Each row is a point. Each copy is the shape, with its points in the same order, turned, moved and blurred by noise. Say if it was mirrored as well.

Shape (6 x 3):
[[ 0.26  0.16  0.42]
 [ 0.32  0.07  0.22]
 [ 0.34  0.07 -0.38]
 [-1.08  0.39  0.47]
 [ 0.11  0.14 -0.33]
 [ 0.39  0.57  0.45]]
Copy 1, 6 rows:
[[ 0.44  0.30 -0.04]
 [ 0.27  0.28  0.13]
 [-0.33  0.46  0.01]
 [ 0.52 -0.31 -1.11]
 [-0.23  0.36 -0.17]
 [ 0.57  0.73 -0.16]]
Copy 1 is: mirrored
Copy 2 (6 x 3):
[[ 0.34  0.46  0.08]
 [ 0.35  0.32 -0.04]
 [ 0.44 -0.28 -0.24]
 [-0.86  0.21  0.75]
 [ 0.23 -0.25 -0.09]
 [ 0.59  0.40  0.45]]
Copy 2 is: mirrored
Copy 3, 6 rows:
[[ 0.30 -0.17  0.32]
 [ 0.26 -0.16  0.05]
 [ 0.32  0.00 -0.47]
 [-0.85  0.67  0.58]
 [ 0.14  0.20 -0.36]
 [ 0.50  0.09  0.45]]
Copy 3 is: only turned
Copy 4:
[[-0.57 -0.03 -0.20]
 [-0.37 -0.11 -0.22]
 [ 0.20  0.00 -0.35]
 [-0.53  0.70  1.04]
 [ 0.21  0.16 -0.18]
 [-0.73  0.27 -0.41]]
Copy 4 is: mirrored

Shape, 9 rows:
[[ 0.01  0.44  0.31  0.13  0.39 -0.22]
 [-0.05 -0.87 -0.65 -0.71  0.46  0.09]
 [-0.19  0.15 -0.63  0.58 -0.35  0.65]
 [-0.18  0.60  0.02 -0.04 -0.02 -0.62]
 [ 0.70 -0.68 -0.28 -0.34  0.19  0.60]
 [ 0.07 -0.92  0.00 -0.16  0.09 -0.14]
 [ 0.44  0.39  0.28 -0.14 -0.16  0.31]
 [-0.19  0.35  0.45 -0.35 -0.09 -0.42]
 [ 0.38 -0.18 -0.25 -0.26  0.07 -0.36]]
Copy 1:
[[ 0.19  0.58  0.00 -0.22  0.05 -0.55]
 [-0.67 -0.15  0.36  0.47  0.79  0.45]
 [-0.40 -0.05 -0.85  0.14 -0.61  0.13]
 [-0.28  0.60  0.27 -0.15 -0.28 -0.77]
 [ 0.13 -0.13  0.17  0.27  0.24  0.91]
 [ 0.01 -0.43  0.39  0.48  0.39 -0.01]
 [ 0.26  0.30  0.16 -0.44 -0.40  0.17]
 [-0.10  0.24  0.53 -0.46 -0.11 -0.66]
 [-0.15  0.32  0.51  0.37 -0.01  0.00]]
Copy 1 is: mirrored
Copy 2, 9 rows:
[[-0.23  0.67  0.19 -0.24  0.61  0.13]
 [-0.15 -0.37 -1.10 -0.81  0.25 -0.34]
 [ 0.02  0.22 -0.52  0.73 -0.26  0.26]
 [-0.29  0.84  0.31 -0.18  0.26 -0.47]
 [ 0.53 -0.46 -0.62 -0.64  0.15  0.37]
 [-0.14 -0.61 -0.28 -0.46  0.46 -0.18]
 [ 0.20  0.42  0.27 -0.35 -0.05  0.43]
 [-0.46  0.51  0.47 -0.53  0.15 -0.20]
 [ 0.23  0.12 -0.13 -0.49  0.35 -0.42]]
Copy 2 is: only turned
Copy 3 (9 x 6):
[[ 0.01  0.78  0.38  0.16  0.16 -0.23]
 [-0.64 -0.30 -0.17 -1.10  0.43 -0.83]
 [-0.08  0.13 -0.81 -0.14 -0.34  0.54]
 [-0.18  0.75  0.20  0.27 -0.36 -0.63]
 [ 0.26 -0.43 -0.17 -0.90  0.48 -0.14]
 [-0.38 -0.59  0.18 -0.31  0.34 -0.46]
 [ 0.55  0.54  0.31 -0.32 -0.20  0.00]
 [-0.11  0.59  0.56 -0.10 -0.42 -0.48]
 [ 0.11  0.02  0.09 -0.26 -0.03 -0.78]]
Copy 3 is: only turned

Shape:
[[-0.33  0.10  0.17  1.04  0.33  0.35 -0.21 -0.09]
 [ 0.26 -0.17 -0.13 -0.08  0.40 -0.15 -0.54  0.15]
 [-0.38 -0.10  0.16 -0.12  0.10 -0.20  0.26 -0.32]
 [ 0.13  0.25  0.24  0.04 -0.81  0.59 -0.30 -0.10]
 [-0.37 -0.29 -1.89  0.02 -0.02  0.06 -0.20 -0.46]
 [-0.24  0.09  0.22  0.00 -0.12 -0.22  0.09 -0.07]
 [ 0.00 -0.29 -0.07  0.40  0.03 -0.04 -0.09 -0.29]
 [-0.40 -0.16 -0.17  0.60 -0.24  0.35 -0.17  0.56]
 [ 0.14  0.23  0.01 -0.05 -0.36 -0.24 -0.47 -0.54]
 [-1.17  0.18  0.22 -0.16  0.02 -0.03 -0.25  0.37]
 [ 0.01 -0.63 -0.08 -0.01 -0.14  0.15 -0.46 -0.03]
 [ 0.17 -0.26 -1.45  0.13  0.15 -0.17  0.48 -0.01]
 [ 0.36 -0.17  0.17 -0.08  0.32  0.66 -0.51 -0.52]]
Copy 1 (13 x 8):
[[ 0.07 -0.46  0.45  0.88  0.20 -0.24  0.10 -0.78]
 [ 0.69 -0.19  0.00  0.14  0.48 -0.02 -0.18  0.23]
 [-0.21  0.13 -0.11 -0.01 -0.12 -0.26  0.16 -0.06]
 [ 0.32  0.15  0.18  0.41 -0.40  0.87 -0.42 -0.44]
 [ 0.48 -0.85 -1.45  0.94 -0.66 -0.05  0.03  0.40]
 [ 0.06  0.15  0.17  0.06 -0.23  0.06 -0.01 -0.10]
 [ 0.28  0.11  0.00  0.69 -0.04 -0.17 -0.13 -0.15]
 [-0.10 -0.36  0.42  0.86 -0.01  0.12 -0.33  0.13]
 [ 0.79  0.21 -0.06  0.00 -0.43  0.10 -0.24 -0.44]
 [-0.52 -0.63  0.48 -0.30 -0.29 -0.15 -0.35 -0.04]
 [ 0.23  0.18 -0.11  0.39  0.21  0.01 -0.67  0.31]
 [ 0.41 -0.36 -0.93  0.87 -0.10  0.19  0.69  0.71]
 [ 0.29  0.17 -0.44  0.21  0.55  0.39 -0.40 -0.60]]
Copy 1 is: mirrored
Copy 2:
[[-0.11 -0.08 -0.53  0.66  0.11  0.22 -0.12 -0.17]
 [-0.22 -0.40 -0.05 -0.37  0.14 -0.45 -0.38  0.04]
 [-0.45  0.39  0.02 -0.14 -0.22 -0.28  0.36  0.15]
 [ 0.21  0.06  0.41 -0.29 -0.38  0.78 -0.25  0.07]
 [ 0.28 -0.13 -1.07 -0.88 -1.08 -0.69 -0.04 -1.01]
 [-0.29  0.29  0.07 -0.07 -0.30 -0.17 -0.01  0.34]
 [-0.05 -0.09 -0.05  0.09 -0.21 -0.25  0.06 -0.21]
 [-0.18 -0.44 -0.43  0.28 -0.61  0.22 -0.28  0.21]
 [-0.11  0.48  0.38 -0.34 -0.17 -0.19 -0.43 -0.29]
 [-1.13  0.24 -0.37 -0.02 -0.56  0.15 -0.29  0.41]
 [-0.26 -0.49  0.21 -0.18 -0.35 -0.04 -0.02 -0.23]
 [ 0.57 -0.19 -0.80 -0.55 -0.86 -0.96  0.22 -0.14]
 [-0.06 -0.27  0.13 -0.46  0.50  0.22  0.17 -0.39]]
Copy 2 is: only turned
Copy 3:
[[-0.61 -0.06 -0.02  1.17  0.16 -0.25  0.29  0.33]
 [-0.21 -0.31 -0.43  0.15  0.13 -0.08 -0.59  0.15]
 [-0.29 -0.28  0.07  0.07 -0.47 -0.06  0.04 -0.31]
 [ 0.12  0.94 -0.04  0.62 -0.36  0.08 -0.25  0.00]
 [-0.28 -0.55 -1.92  0.49 -0.60  0.45  0.30 -0.21]
 [-0.32  0.09  0.12  0.08 -0.37 -0.20  0.03 -0.13]
 [-0.21 -0.27 -0.24  0.69 -0.42 -0.21 -0.10  0.02]
 [-0.41  0.11 -0.21  0.53 -0.25  0.23  0.28  0.73]
 [-0.29  0.37 -0.37  0.33 -0.44 -0.39 -0.47 -0.37]
 [-1.20  0.23  0.08 -0.11 -0.22  0.32  0.15  0.30]
 [-0.12 -0.22 -0.29  0.54 -0.47  0.24 -0.51  0.23]
 [ 0.37 -0.75 -1.39  0.17 -0.32  0.00  0.54  0.03]
 [ 0.04 -0.03 -0.12  0.76  0.14  0.36 -0.64 -0.38]]
Copy 3 is: only turned
Copy 4, 13 rows:
[[-0.14 -0.39 -0.20  1.03  0.87  0.10  0.02 -0.25]
 [-0.11  0.24 -0.13  0.09  0.38  0.19 -0.50  0.35]
 [-0.16  0.29 -0.02  0.05  0.30 -0.19  0.45 -0.25]
 [ 0.72  0.07 -0.20  0.87 -0.35  0.15  0.19 -0.09]
 [-1.00  0.06 -1.09 -0.01 -0.06  1.37  0.44  0.20]
 [-0.14  0.24  0.03  0.39  0.13 -0.22  0.20 -0.22]
 [-0.05 -0.23 -0.36  0.26  0.35  0.09  0.09 -0.15]
 [-0.27 -0.17 -0.49  1.08  0.24 -0.15  0.22  0.44]
 [ 0.20  0.26 -0.27  0.25 -0.16  0.24 -0.24 -0.56]
 [-0.37  1.02 -0.27  0.93  0.46 -0.39  0.38 -0.01]
 [ 0.23  0.06 -0.70  0.18  0.23  0.01 -0.04  0.32]
 [-1.05 -0.37 -0.27 -0.15 -0.13  0.85  0.44  0.47]
 [ 0.74  0.05 -0.18  0.21  0.67  0.54 -0.07  0.07]]
Copy 4 is: mirrored
